Each row is a point. The points of each table are mixes of a few directions, plus a little noise. Count the directions of each table, and those that both share. Where both have some left over, give the other angles between the two spaces (their principal angles), to ten degrees, smallest first.
In the rows, 128 means zero.

First (6 x 2):
[[ 91 157]
 [187  82]
 [149 111]
 [104 146]
 [106 145]
 [130 127]]
Second (6 x 2):
[[141 118]
 [150 111]
 [ 76 169]
 [174  92]
 [ 99 151]
 [128 127]]
Directions: first 1, second 1, shared 1

First (9 x 6):
[[118 163 118 156 166 169]
 [141  83 140  92  80  75]
 [120 158 120 151 159 162]
 [138  92 138 100  91  87]
 [140  86 139  95  84  79]
 [136 101 135 106  99  96]
 [116 172 116 162 174 177]
 [120 157 120 151 158 161]
 [124 142 124 139 143 144]]
Second (8 x 6):
[[115 176 115 165 178 183]
 [129 125 129 125 124 124]
 [131 117 131 119 116 115]
 [148  56 147  72  52  45]
 [124 144 124 140 145 146]
 [129 125 129 125 124 124]
 [117 169 117 160 171 175]
 [132 114 132 117 113 111]]
Directions: first 1, second 1, shared 1

First (9 x 9):
[[148 173 189 102 110 133 152 146 108]
 [107 114  82 121 105  65 112 103 108]
 [141  61 158 141 141 179 107 157 143]
 [151 128 131 122 135 118 131 139 128]
 [110 178 168 142 120 177 158  90 125]
 [136 160  85 114 129  68 135 122 122]
 [136 115  99 127 151 121 117 159 148]
 [179  67 163 143 149 165 123 136 136]
 [ 44 155  77 140 112 124 117 100 134]]
Second (8 x 9):
[[144 184  70 113 163  86 142 162 153]
 [120 100 157 136 111 149 122 111 116]
 [110  64 193 145  88 176 113  90 100]
 [130 136 121 126 133 122 130 132 131]
 [135 153 102 121 144 109 134 144 139]
 [123 112 145 132 118 140 124 118 121]
 [147 197  57 109 171  77 144 170 159]
 [114  78 179 142  96 165 116  98 106]]
Directions: first 5, second 1, shared 1

First (9 x 14):
[[ 85 182  77 127 147 149 141 113 145 162  96 155 129 107]
 [113 171 144 155 133 144 147 127 103 142 121 152 118 125]
 [138 117 116 129 157  91 125 143 135 100 172 136 134 128]
 [155  71 208 101  26 144 136  95  68 175  95 121 111 173]
 [137 129 146 144 135 124 129 139 120 112 143 126 126 130]
 [154 104 187 136  93 127 132 128  89 126 136 124 117 150]
 [ 83 199  37 145 211 138 125 142 191 112 122 138 143  79]
 [142 101 126 121 128 137 105 138 161 102 117  83 135 118]
 [145  78 111  93 120  95 114 126 142 120 150 119 139 139]]
Second (8 x 14):
[[123 125 109  87  56 168  99  88  74 187  55 120  96  96]
 [114 147 112 148 129 163 137 134 105 162  89 137 109 106]
 [152  92 155  93 121  69 111 116 165  73 193 111 160 164]
 [138 113 137 107 116 108 116 118 136 112 146 120 137 139]
 [143 102 138  82  87 107 102 100 125 118 135 112 135 138]
 [100 179 110 220 208 170 180 185 134 145 113 160 116 110]
 [125 138 131 158 167 123 146 151 146 111 149 136 136 135]
 [130 126 132 134 140 118 132 135 139 116 144 128 135 134]]
Directions: first 4, second 2, shared 0; angles 30, 30

First (10 x 24):
[[120 128 131 125 128 129 132 133 131 140 131 128 129 130 122 130 113 116
  119 140 119 136 129 140]
 [ 86 123 146 111 129 126 155 160 145 190 148 121 136 135  96 139  45  62
   79 194  76 161 136 196]
 [152 132 117 138 128 128 114 111 118  92 116 132 125 125 146 121 175 166
  156  91 158 109 125  89]
 [131 128 126 129 128 128 126 127 127 123 127 128 127 127 130 127 134 132
  131 125 131 126 127 125]
 [124 128 130 126 127 128 130 131 129 135 130 128 129 128 125 130 121 122
  124 133 123 130 129 135]
 [ 68 120 153 105 130 128 167 173 153 217 158 117 138 138  82 144  11  34
   57 222  55 174 136 226]
 [118 126 132 124 129 128 135 137 133 143 133 126 130 130 120 131 107 112
  115 144 115 135 131 146]
 [174 133 108 146 127 129  99  94 110  61 105 134 121 120 164 116 217 199
  182  57 183  92 122  53]
 [166 133 112 143 126 128 103  99 113  71 109 133 123 121 158 118 203 188
  174  68 174  98 121  66]
 [142 129 122 134 127 128 120 118 124 108 122 130 126 125 138 124 154 149
  143 106 144 116 126 105]]
Second (10 x 24):
[[ 90 180  90 100 145 108 126 143  97 115 155 113 108 131 166 124 139 136
   82 150 162 135 153 184]
 [ 66 135 115 111 150 143 133 154  68 158 130  97 141 142 155 164 150 103
   97 167 122 139 168 132]
 [145 100 145 130 105 101 115 140 161 113 159 126 138 101 138 128 116 111
  117  90 140 122 142 159]
 [148 140 127  93 119 102 108 131 139  97 115 126 113 130 145 129 121 157
  120 142 184 122 129 118]
 [187 146 111 123 114  90 120 110 214  72 163 167  91  93 119  71 106 148
  131  69 174 107  91 189]
 [168 124 158 151  88 107 112 120 101 118  98 124 135 140 126 130 120 187
  159 134 106 153 123  86]
 [157  27 136 126  90 131 107 191 113 156 102 136 139  93 133 187 173 115
  202  72  94 139 141 133]
 [121 151 144 147 156 167 151  78 136 142  99 133 137 164  90 109 105 128
  129 171 110 119  97  54]
 [120 134 170 157 133 137 140  86 150 130 137 115 159 147 108 110  86 107
   96 150 115 120 126  80]
 [ 77 141  83 142 182 193 168 126 101 180 123 144 118 139 101 128 162  88
  146 135  73 125 109 144]]
Directions: first 1, second 6, shared 0; angles 50
